Each row of a before or after table is a point. One or more steps were done to the points. Then noise was added and the rows were shuffled. The steps act on how far a point lies along the listed directions, d1 being the first. Name the steps. A step turns or swaps two directions, mirrors them in a line or flattens them onto one, adds a multiple of one to another, or multiplies one. Angles are multiples of 10 degrees, from the lower direction toward the higher: turns from -170 to 170, lines from 10 to 170 but not 90. Use the fewest steps. Two steps may share a direction if one is a turn and the other turns, adds or multiplies; they go together, in the order done. Otherwise the lowest direction goes first.

Directions:
(1): [ 0.28 -0.24]
(2): [-0.24 -0.28]
Before (10 x 2):
[[-0.39  0.25]
 [ 0.01 -0.19]
 [-0.25  0.49]
 [ 0.01 -0.26]
 [-0.21 -0.35]
 [ 0.24 -0.14]
 [ 0.22  0.06]
 [ 0.10 -0.25]
 [ 0.09 -0.01]
 [ 0.19 -0.18]]
After (10 x 2):
[[-0.01 -0.26]
 [-0.16 -0.34]
 [ 0.09  0.03]
 [-0.34  0.06]
 [ 0.19  0.00]
 [-0.48 -0.63]
 [-0.08 -0.27]
 [ 0.28  0.24]
 [ 0.01  0.54]
 [ 0.12 -0.12]]
Steps: multiply d1 by 0.7; multiply d2 by 2

Directions:
(1): [ 0.33  0.26 -0.16]
(2): [-0.06  0.29  0.34]
(3): [-0.30  0.22 -0.25]
Before (9 x 3):
[[ 0.75 -0.46  0.36]
 [-0.22 -0.20  0.09]
 [ 0.10  0.00 -0.02]
 [-0.05  0.14 -0.15]
 [ 0.02  0.23 -0.23]
 [ 0.27  0.04 -0.05]
 [-0.09  0.25  0.41]
 [-0.48  0.13  0.47]
 [-0.08 -0.35  0.15]]
After (9 x 3):
[[ 0.40 -0.14  0.20]
 [-0.13 -0.01  0.00]
 [-0.27  0.07 -0.10]
 [ 0.07 -0.30  0.24]
 [ 0.02 -0.06  0.08]
 [ 0.07  0.16 -0.14]
 [ 0.21 -0.15  0.17]
 [ 0.01  0.25 -0.22]
 [-0.78 -0.47  0.26]]
Steps: swap d1 and d3; multiply d2 by 0

Directions:
(1): [ 0.08 -0.06  0.51  0.06]
(2): [ 0.33 -0.13 -0.11  0.37]
(3): [ 0.25 -0.29 -0.03 -0.35]
(4): [ 0.31  0.40  0.02 -0.12]
Before (10 x 4):
[[ 0.23 -0.27 -0.17 -0.11]
 [ 0.25 -0.19  0.11  0.23]
 [ 0.34 -0.09  0.30  0.02]
 [ 0.18 -0.12  0.23  0.05]
 [-0.03  0.27  0.00 -0.08]
 [-0.12  0.07 -0.17 -0.03]
 [-0.24  0.00 -0.01  0.04]
 [ 0.09  0.00 -0.23  0.09]
 [-0.14 -0.11 -0.10  0.21]
 [ 0.15  0.11 -0.19 -0.29]]
After (10 x 4):
[[ 0.10  0.00 -0.20 -0.58]
 [ 0.27 -0.12 -0.30  0.33]
 [ 0.69 -0.23  0.21  0.14]
 [-0.28  0.14 -0.14 -0.09]
 [ 0.73 -0.38 -0.03  0.68]
 [-0.08 -0.11 -0.09  0.46]
 [-0.27  0.39  0.04 -0.21]
 [ 0.62 -0.57 -0.25 -0.11]
 [-0.47  0.15  0.06 -0.03]
 [ 0.44 -0.23  0.14  0.14]]
Steps: turn d1 and d4 by 10 degrees; multiply d2 by 3; multiply d3 by 2

Directions:
(1): [ 0.03 -0.06  0.39  0.31  0.39  0.07]
(2): [ 0.34  0.05  0.30  0.14 -0.42 -0.02]
(3): [ 0.49 -0.23 -0.21 -0.09  0.18  0.16]
Before (8 x 6):
[[ 0.21  0.06 -0.27 -0.24 -0.05 -0.12]
 [ 0.14 -0.27 -0.36 -0.17 -0.02  0.02]
 [-0.47  0.21  0.33  0.20 -0.26 -0.30]
 [-0.05 -0.04 -0.38 -0.31  0.02  0.16]
 [ 0.00  0.24  0.24  0.21 -0.56 -0.12]
 [-0.39  0.16  0.20  0.03  0.00 -0.23]
 [ 0.01  0.13  0.10  0.07  0.06  0.12]
 [-0.31  0.27  0.74  0.54 -0.32 -0.26]]
After (8 x 6):
[[-0.28  0.13 -0.01 -0.05  0.30 -0.19]
 [ 0.40  0.10 -0.06 -0.02 -0.96 -0.20]
 [-0.24  0.04  0.23  0.11  0.35  0.17]
 [-0.32 -0.14 -0.04  0.08  0.34 -0.02]
 [ 0.22  0.04  0.33  0.10 -0.31 -0.12]
 [ 0.19  0.09  0.31  0.13 -0.60 -0.22]
 [ 0.11  0.09 -0.06 -0.05 -0.03  0.16]
 [-0.20  0.24 -0.09 -0.01 -0.59 -0.14]]
Steps: turn d1 and d2 by 110 degrees; turn d2 and d3 by 70 degrees

Directions:
(1): [ 0.24 -0.05  0.25 -0.16 -0.10  0.54 -0.30  0.03]
(2): [-0.11 -0.02 -0.23 -0.09  0.27  0.40  0.37 -0.32]
Before (12 x 8):
[[-0.06  0.02 -0.13  0.29 -0.19 -0.79  0.04  0.15]
 [-0.20  0.05 -0.26  0.18  0.18 -0.30  0.46 -0.11]
 [ 0.23  0.07  0.27 -0.21 -0.15  0.45 -0.51  0.01]
 [-0.08  0.03 -0.03  0.22 -0.01 -0.51  0.25  0.21]
 [-0.12  0.04  0.11 -0.07  0.11  0.16  0.08 -0.11]
 [-0.21  0.12 -0.33  0.37  0.15 -0.64  0.16 -0.15]
 [-0.06 -0.17 -0.01  0.17  0.13 -0.14  0.26 -0.01]
 [-0.08  0.06 -0.16 -0.04  0.30  0.31  0.53 -0.30]
 [-0.11 -0.01 -0.36  0.07  0.16 -0.32  0.31 -0.10]
 [ 0.23 -0.10  0.38 -0.21 -0.05  0.72 -0.34 -0.22]
 [ 0.28 -0.02  0.41 -0.26 -0.03  0.54 -0.23 -0.04]
 [ 0.06 -0.09  0.03 -0.02 -0.23  0.28 -0.15 -0.09]]
After (12 x 8):
[[ 0.38 -0.07  0.40 -0.01 -0.42  0.14 -0.58  0.27]
 [ 0.32  0.00  0.25 -0.02 -0.09  0.59 -0.56 -0.11]
 [-0.01  0.02 -0.13 -0.13  0.34  0.59  0.52 -0.40]
 [ 0.13 -0.18  0.17  0.06  0.07  0.30  0.06  0.00]
 [ 0.20 -0.06  0.14 -0.10  0.00  0.66 -0.01 -0.10]
 [ 0.33 -0.04  0.36 -0.02 -0.20  0.27 -0.23  0.30]
 [-0.28  0.19 -0.25  0.15  0.04 -0.69  0.11 -0.01]
 [ 0.23 -0.11  0.03 -0.19  0.04  0.54 -0.14 -0.08]
 [-0.24  0.09 -0.12  0.10  0.18 -0.61  0.39 -0.08]
 [-0.17 -0.04 -0.22  0.13 -0.15 -0.18  0.13 -0.12]
 [-0.39  0.03 -0.28  0.17  0.22 -0.61  0.43 -0.33]
 [-0.18  0.04  0.03 -0.03  0.13  0.05  0.14 -0.15]]
Steps: multiply d1 by -1; multiply d2 by 1.3
